Each row is a point. Each copy is the shape, with its points in the same order, stretched, turned, moved and blurred by noise. Is it also mirrored, or only turned?

Shape, 8 rows:
[[ 12 -15  -7]
 [-13 -23  54]
 [ 10   3  10]
 [-21 -31  38]
 [ 48  10 -24]
 [  2  45 -13]
 [ 31  43  -8]
 [ 22  22 -31]]
Copy 1 (8 x 3):
[[-10 -14   8]
 [ -2 -28 -54]
 [  6  -4  -6]
 [-19 -29 -47]
 [ 20  -3  43]
 [ 14  49   6]
 [ 35  33  20]
 [  5  22  31]]
Copy 1 is: mirrored
Copy 2:
[[  7  15 -14]
 [-24  13  49]
 [ 10 -10   0]
 [-38  19  28]
 [ 54  -9 -33]
 [ 18 -57 -40]
 [ 49 -43 -26]
 [ 33 -31 -49]]
Copy 2 is: mirrored

Shape (9 x 6):
[[-37   2   1  16  20  15]
 [  5  31  18  13  22  15]
 [ 19 -32  39 -15 -41 -22]
 [-29  20  -9  -8  28  25]
 [ -9  12 -31 -14  -6  39]
 [-32  16 -25  -1 -23   5]
 [-52 -10 -34  10  14  11]
 [  9   4  14  36  30   9]
 [ -3 -26 -10 -25 -25 -39]]
Copy 1 (9 x 6):
[[-28  -6   3 -11  56  -4]
 [  7  42   6 -20  35   5]
 [ 18 -30  28   4 -44  28]
 [-38   9 -14 -24  44  -4]
 [-17  -6 -48  -8  25  12]
 [-23 -12 -21  11  13 -21]
 [-42 -39 -19  -9  60 -21]
 [ 23  20  13 -23  57   2]
 [ -4 -47   7 -15 -31 -19]]
Copy 1 is: only turned
Copy 2 (9 x 6):
[[-19  42 -11 -11  -8 -17]
 [ 11  36  -1  -7 -17  28]
 [-25 -45  51  13 -41  -5]
 [-27  47 -25 -19 -20   8]
 [-14  26 -40  -2 -55  -5]
 [-39  37 -21  30 -32 -12]
 [-37  39 -37   3  -3 -34]
 [ 28  20  -4  -9   6   8]
 [-57 -40   8  24 -13  -4]]
Copy 2 is: mirrored
Copy 3:
[[-17 -35  14  35  25  24]
 [-18  14  -4  24  22  35]
 [ 14  -5  24 -14 -54   1]
 [-22 -15  10  19  47  16]
 [-21 -22 -23 -14  43   6]
 [-42 -34 -17  -1  10  -8]
 [-26 -44   1  30  39  -3]
 [  6  -1  -3  45  14  30]
 [  0 -15  22  -6 -20 -51]]
Copy 3 is: only turned
